Each row of a before or after table is a point. The points were changed in one or more steps. Then noise was added and the rows were shuffled. The steps act on how far a point lies along the listed directions, d1 being the first. Write out the steps. A step turns or swaps two directions, mirrors them in a line or flattens them onto one, adds a multiple of one to another, or multiplies one. Angles are multiples of 10 degrees, from the lower direction toward the higher: turns from -170 to 170, lines from 10 to 170 but not 90. Use the fewest steps. Two steps may share a direction if one is a turn and the other turns, adds or multiplies; they go together, in the order done. Otherwise the lowest direction goes first.

Directions:
(1): [20 50]
(2): [ 50 -20]
Before (11 x 2)
[[ 15  12]
 [ 14  18]
 [-13 -12]
 [ -4 -31]
 [ -6 -26]
 [ 12   5]
 [-60  -6]
 [  8 -22]
 [ -9 -19]
 [  5 -12]
 [ -3 -27]]
After (11 x 2)
[[ -5 -19]
 [-56 -15]
 [ 12  21]
 [ -8 -13]
 [  2 -31]
 [  8 -12]
 [ 12  15]
 [ 10   8]
 [  1 -26]
 [ -1 -26]
 [ 14 -20]]
Steps: turn d1 and d2 by -10 degrees

Directions:
(1): [ 2 43 38 49]
(2): [-58 -38  19  21]
(3): [-32  30 -58  20]
(4): [-35  39  22 -49]
Before (11 x 4)
[[ 11  -9 -36 -12]
 [  5 -32 -18  32]
 [-14   1  -4  -7]
 [-28  -3  -8  -9]
 [ -3 -14   8  20]
 [ 10  12  -2 -14]
 [-22 -19   3 -15]
 [  1 -38 -10 -30]
 [-25 -33  42  10]
 [-13  -7 -11 -13]
 [ -6 -13  15 -24]]
After (11 x 4)
[[  9 -21 -46 -32]
 [  3  15   3 -14]
 [-14 -13  62  53]
 [ 18 -33 -31  23]
 [-29 -20 -19 -17]
 [  3  -9  10  24]
 [ -9   0  29   2]
 [  5 -27   0 -13]
 [-17  -6  -7 -10]
 [-21 -22   5  -5]
 [-15 -17 -17 -16]]
Steps: add -1.5 times d3 to d1; turn d2 and d4 by -20 degrees

Directions:
(1): [-18 -10  22 -13 -21  60  49  10]
(2): [ 50  13  26  11 -51  20 -30 -15]
Before (10 x 8)
[[ 35  15   6   8 -18 -15 -55 -22]
 [  6  -4   3 -15 -26  33  23   4]
 [ -2  -3 -29   7  21 -31  -2   0]
 [-55 -36   2 -13  38   8  60  13]
 [ -9 -14  -8   0  21 -29  -6 -10]
 [ 37  10   3  23 -14 -27 -50 -24]
 [ 29  17  16  -2 -16 -14 -49  -3]
 [ 32   3  -3  18  19 -28 -30 -11]
 [ -6   9  -8   3  24 -44 -17  -8]
 [ 23  -2  25  12 -21   0  -5   2]]
After (10 x 8)
[[  5  -5   2  12  13 -36 -11   6]
 [-29   2 -12 -15  40 -33 -12  16]
 [ 32 -15  52   5 -54  50  11 -12]
 [-16 -11 -10  -4   1  21  38   8]
 [-36  -5 -26  -9  48 -32  -5   1]
 [-34  -1   8 -12  13  11  38   4]
 [-18 -12 -10   0  45  -5  25   7]
 [-38 -12 -26   4  49 -34  10   0]
 [ 33   8  -8   0 -21 -14 -27  -8]
 [-18 -19  10  -9   2  16  27  -4]]
Steps: turn d1 and d2 by 110 degrees

Directions:
(1): [  5 -14  35   0  24  28  48 -31 -25]
(2): [ 13  11  37  60 -12 -13 -28 -17 -12]
(3): [-28 -25  23 -12 -45  29 -15  26 -30]
(4): [ -9 -38  12   8  48  24 -36  12  26]
Before (13 x 9)
[[ 13  10   8   9  10 -15   6 -15   5]
 [ 14  32 -18  19 -23 -29 -17   5   3]
 [ 14  16   7  19   8  -8  40 -20 -18]
 [ 20   9  18  15   9   4  33 -39 -10]
 [ 15  12  13   3   7   5  26 -31 -23]
 [-20 -35  15 -11   8  36  -2  13  -9]
 [  6  25   2  -9  -2   0  37 -20 -14]
 [ 13  -4  21  18   8  -6  20 -26  -3]
 [ 17   7  21  21  12  -4  11 -27 -19]
 [ -5  -7   8 -18  -5  20  35 -16 -24]
 [-16 -15 -49 -51   2  20  11  21  31]
 [  0  23  -3  17  -3   3  18 -19  -3]
 [ -2  -8 -15 -12  19   7  21 -19   9]]
After (13 x 9)
[[  7  -2  -1   6  21   2  23 -32   3]
 [-20 -37  32   1   1  40  -2   6 -22]
 [  0  21  -9   5   6   4  26 -19   2]
 [ 13   9   4  -2  19 -14  15 -15   9]
 [  9  33 -43  -1 -20 -34 -23  19  17]
 [ 15  10   7   7  25   2  58 -26 -20]
 [  9  22   8  -7   4   3  49 -28 -17]
 [ -3   4 -22   6 -22   0 -19   9  20]
 [ 12 -10  20   2  24   3  38 -29  -2]
 [ 15   5  16  -7  22  15  45 -39 -26]
 [ 22   1  19   1  27  17  57 -47 -12]
 [ 14  -2  14  -1  28   6  34 -29 -18]
 [ -3  -9  28 -11  -3  29  47 -30 -38]]
Steps: multiply d1 by 1.6; flatten d2 and d4 onto the line at 80 degrees; multiply d3 by 1.3

Directions:
(1): [-10  18  39  49  26 -17  -6 -18 -43   4  -4  13]
(2): [-14 -43   4  17  -4 -47   0  15  10  40   5 -35]
(3): [-33   7  10  29 -30  -1 -40  -3  36 -33  26  -1]
(4): [ 44   1   5  17  33 -11  14  31  11 -37  33 -21]
(5): [ 26 -60  40  -6 -16  21  -4 -25  -7 -11  11  15]
Before (8 x 12)
[[-25  37  -7  17 -11   4 -43 -11  -8 -10 -20  -8]
 [-45  12   7  10 -35   8 -37  -9  15 -19  15   6]
 [ 22   7 -22  -9  20  10  -5  30  41 -10  37 -17]
 [ 27  33  -2  14  40  -7  21  15 -18  -4  -5  -8]
 [ 28 -15 -15 -23  -2  -3  29  14   0  21  -3  -3]
 [ 10   5 -46 -46   3  -7  12  26  21   2   4 -26]
 [ 17 -39 -40 -36 -19 -11  26  14   7  48   6 -24]
 [-17  19 -16  35   0 -17 -21  13   5  -9   4 -17]]
After (8 x 12)
[[ 24   2 -52 -60  12  -5  28  29  10  14  -6 -26]
 [ 19 -46 -55 -55 -30  -5  27  21  24  46   8 -30]
 [-45  13  10  13 -32   7 -36 -11  10 -18  14   7]
 [ 38  33  -2   9  53  -8  34  14 -35   8 -15  -6]
 [ 28   6 -23 -15  26  10   3  31  33  -4  31 -16]
 [-15  37  -4  13   4   2 -30 -13 -27   3 -30  -5]
 [ -3  14 -25  17  10 -15  -4  16  -5   4  -7 -18]
 [ 28 -17 -18 -27  -7  -1  27  14   5  19  -1  -5]]
Steps: add -0.7 times d2 to d1; add 1 times d5 to d3

Directions:
(1): [  1 -44   3   5 -34   3  33 -36 -23 -60 -22  15   0  20  -8 -29  20  -9]
(2): [ 46 -25  17 -20  15  -2  12  -2 -17  37 -22  38  19 -21 -39  29  35  13]
(3): [ 54 -36  -5   3  -1 -27  -6  17   6  18   5  -7  -2  40 -11 -34 -57   5]
(4): [-13   3  40 -12  24 -39 -12  27 -37 -23 -55  -1 -22  -3  27   8 -15  27]
(5): [ -7  24 -38 -42 -20 -52   6  21  32 -20 -18  30  28 -16 -12  -7  -5 -24]
Before (8 x 18)
[[ 27 -29  -3 -10 -18  -7  29   0 -13 -33 -36  18   2  11 -17 -15   5 -12]
 [ 28  -2   2 -15  -2 -39  14  11   8 -19 -39   7   5   6   0 -18 -33  11]
 [ 13  10 -35  -8  -2  -4  -9   2  32  42  40  -9  -7   3   2 -16 -23   0]
 [-21   7   9   2  18   4   2   2 -15  11 -17  -6 -24   0  13   9  11   7]
 [ -7  38  -2 -31   3 -30 -11  19   4 -10 -34  19  28 -14  -2  10   0   5]
 [ 16  12  -8   6  13  11 -22  15  10  39  13 -11   2   1   0   3  -8   6]
 [  0   1 -24  -4 -29  20   7 -22  23 -12  16   1   8  -3  -9   5  18 -14]
 [ 60 -60  15  18  11  11  14  -6 -11  23  13  -1  -5  26 -18  -5 -10  19]]
After (8 x 18)
[[ 22 -35  17   7  -7  16  26  -8 -30 -30 -33   4 -13  15  -7  -8  12   0]
 [  8 -33  15  28   7  -6  -2   8  -9 -23   7 -33 -30  41  29 -26 -46  17]
 [ 25  -8  32  -7  16 -16  15   1 -20  -9 -51   9  -4  -7   1   7  -3  28]
 [-34  21  -9  -1   7   4   4  -1   1   4  -7  -5 -16  -4  13   5  13  -4]
 [ 10  16  25 -10  19  16  -6  -3 -19  21 -21  16  20 -18 -14  32  32  21]
 [ 31  -1 -22 -20   7 -26 -10  13  19  48  17   2  -7   3  -2 -14 -31  11]
 [ 27 -17 -20  -3 -25  14   7 -18  20   2  15   4   9   8 -19   0   6  -9]
 [  9  17  -9   4  12   0 -26  22  11  29   8 -16  -1   5  10  -4 -20   7]]
Steps: turn d2 and d5 by -90 degrees; turn d3 and d4 by 40 degrees

Directions:
(1): [-10  28 -10  28  11   9  -4  -5  14   9  20  38  16  30  -5  16  -1  10
   5 -32 -14 -17  23  29]
(2): [ 14  -2  47  11 -10  19   3  -2  -5 -41   6   9  -6  18  -2 -14   7   0
 -33  15  -5 -32  24 -15]
(3): [ 32 -14   8   2  -4  13  19  26 -21  34  19  25  23   9  29 -30 -15  14
  -8  -7  15  17  -5  -6]
(4): [ 17   8  21  15   8  -8  31 -15 -11 -10 -42 -12  37  -5  -6  31 -11  -3
   0 -20  28  13  14   2]
(5): [ -4 -21  -7  14 -11 -30   7  -2  26  -2  14 -15   8 -21   2  -8 -60   6
 -14  -2 -23  -9  25  -2]
Before (10 x 24)
[[-13 -14  10   7   2 -15  11 -23  16 -37 -13 -43  -9 -22 -13   9 -31 -14
   -5   8 -18 -19  22 -16]
 [-17   0 -21  12  -6  -6  -5   7  13  20  28  20 -12   5  -2 -13 -17   6
   13 -12 -17 -21  10  12]
 [ -6 -10  -5  25   1 -22   0 -15  17 -19   6 -11   7  -8 -19   4 -29   3
    0 -10 -18 -16  25  -5]
 [ -4 -34   0 -20 -15   4 -17  21  -8  -7  30  -1 -31 -11  17 -47  -7   1
  -21  27 -17  -5  -7 -11]
 [ -9  20   2   5  12  16  10   4   1  25   3  12  21  22   8  16   6   3
   14 -31  12   9   0  13]
 [-12 -14  -9  13  -9  11 -10  12  28 -14  40  20 -10  -1  -8 -16 -17  -7
  -18   6 -26 -22  20   5]
 [ -9   6 -29 -26  12  -5 -11   2  -5  27   2   4 -27 -17  11   5  21   4
   24  12  19  24 -33  -1]
 [  8 -12  -7  17  -3  10  -1   6  12   8  54  28  12  27  16 -28 -22  19
  -17  -7 -31 -27  25   7]
 [ -9  -7 -28  15   8 -21  -5   6  21  27  28   0   5 -14   5  -3 -29   8
   10 -15 -11   4  -2  15]
 [-12  20  19   7  10   5 -11 -13  10 -28 -18  -5 -15   7 -19  21  11 -10
   -9  -7   5 -30  16   0]]
After (10 x 24)
[[  2  25  41   5  10  23  20 -12 -12 -15 -29  -6  19  22  -5  31  22  -9
    0 -22  26  -2   8  -2]
 [-13 -39 -23 -19 -17   0 -27  30   4  10  62  12 -39 -10  23 -62 -19   8
  -16  21 -37 -10  -6  -4]
 [ -9  15  14  30  11  -2  -6 -14  21 -22  14   6   1   7 -11  15  -2   1
   -9 -12 -12 -29  21  12]
 [-11  13   2  20   0   6   5  -5   1   1   5  21  -5  16 -10   7   1   1
   11 -16  -1 -27  18  13]
 [-19 -11 -40   4  10 -20  10  -5  22  25  16 -17   6 -17   5   5 -45   0
   23 -17 -20   6   5   6]
 [ -6  -4 -24  12   1  13   2  15  17  16  31  30  13   3  -2  -2 -10  -5
    2 -15  -8   2   7  19]
 [ -5  12 -19  -7  20  -8   0   3  -6  33 -23  -7   8 -10  -3  21  -2  -5
   21 -28  30  20 -15  10]
 [ 18   8   1  21   8  20  16  -3  -7  11  24  37  35  38  15  -3  -1  15
   -6 -25  -4 -12  22  15]
 [ -4   4 -20  30  11 -15   6 -11   9   6   5   8  25   3 -12  16 -23   9
   17 -33  -4   1  19  12]
 [-18  -2   7 -22   1  -1 -24 -12  10 -29   9  -8 -58 -15  -5  -7  22  -3
   -8  37  -2 -18  -9 -20]]
Steps: add 1 times d1 to d4; turn d1 and d5 by -40 degrees; mirror d2 and d3 in the line at 60 degrees
